Rows are points. Examples show where two turns around zero, p and q, send a point. Where does a point land after both, in the order given? Backwards means that the second turn is done in reverse. Each puzzle has new turns, and all numbers are rounded.

Turn p:
[-11  -2] -> [ -4 -10]
[-8 -2] -> [-3 -8]
[24 48] -> [-28  46]
[  3 -14] -> [13 -5]
[ -7 -30] -> [ 22 -22]
Turn q:
[-11  32] -> [12 32]
[  1 -35] -> [-22 -27]
[9 3] -> [ 9 -3]
Where do these land?
p, then q backwards: [-5 30] -> [-29  -9]
q, then p: [-10  -3] -> [-9 -6]
q, then p: [-22  -8] -> [-18 -15]
p, then q: [ 37 -19] -> [41 -6]

Turn p:
[14 10 -6] -> [ 2 18 -2]
[-40  -6 -32] -> [-44 -20 -18]
[-15  11   6] -> [-12  -4  15]
[ 42 -16  32] -> [55  6  4]
Turn q:
[-24  44  -1] -> [ -4  45 -22]
[-16   1  18] -> [-10  16  15]
[39  8  1] -> [ 38 -11  -3]
[-22 -43 -21] -> [-41 -32   2]
[23 -9  3] -> [ 17 -16   7]
Where do these land?
p, then q backwards: [  1 -31 -48] -> [-10  17 -54]
p, then q backwards: [32 12 22] -> [17 22 30]
q, then p: [-12  -4  15] -> [-1 -5 19]
q, then p: [-22  23  11] -> [-20  18  21]

Turn p:
[ -4  -1 -11  13 -15   6] -> [-10  -3  -5  14 -14   8]
[  0   0   8 -15  -7 -15] -> [ -3  14   8  -3   3 -17]
[ -5  -3   3  12 -12  48] -> [ -9 -26   9 -10 -30  28]
[-15   1 -15  13  16 -21] -> [ 2 -5 -9 25 24 -2]
[-5 24  7 16  3 10] -> [ 2  4 10  4  4 29]
[ -7   0  -4 -17   9 -16] -> [ -6   3   0  -2  19 -16]
[-11 -10   6  10  12 -26] -> [ 16  -1   4  21  16 -15]
[ 47 -10   6 -32  -8  13] -> [  7  16 -17 -47 -23 -15]
Turn q:
[ 9 23 -8 15 -7 -3] -> [  4  17  13   7  -9 -18]
[ -8   7  -8  -9 -26 -13] -> [-26   5   2 -11   1 -17]
[ 21  -1  12   6 -21 -17] -> [  1  -7 -14   4  -3 -33]
[-23 -16   0  16  25   9] -> [  4  -3  -3   6 -19  36]
[ 14 -21 -14 -15  24  28] -> [ 22   9 -13   1  29  29]
[-14  -3  21   5  -6   9] -> [  5 -14   0 -17 -16   4]
[-21  14  10 -21  27   5] -> [ -1 -19  30  -1  10  24]
[ 20  -4 -13   4 -17 -18] -> [ -9  12 -16  11   5 -24]
Where do these land?
q, then p: [-13 -20   8  -9  19 -11] -> [  0 -31  -4   3 -13   2]
p, then q: [ 14  32  -8 -26  -3  19] -> [ -9  -2  29 -25  21  18]
q, then p: [-11  22   7 -19   2  20] -> [ 13   1  20 -27   3 -10]
p, then q backwards: [  4 -31  -2   4  -1   3] -> [ 9 -3 25 13 -7 -9]
q, then p: [ 4 16 -7 -6 19 11] -> [ 20   3   8 -12  -1  14]
p, then q: [ 18  14  18  26 -24 -21] -> [ 20  18  20  -5 -15 -34]
q, then p: [ -6 -17  -6   7   1  -4] -> [-15  -8  -6   5  -4   8]
q, then p backwards: [-19 -33 -14   0   5 -20] -> [ -4  14 -38  11 -11  13]
q, then p: [  7  18   5  22 -16   4] -> [-2 32  3  5 -5 -9]
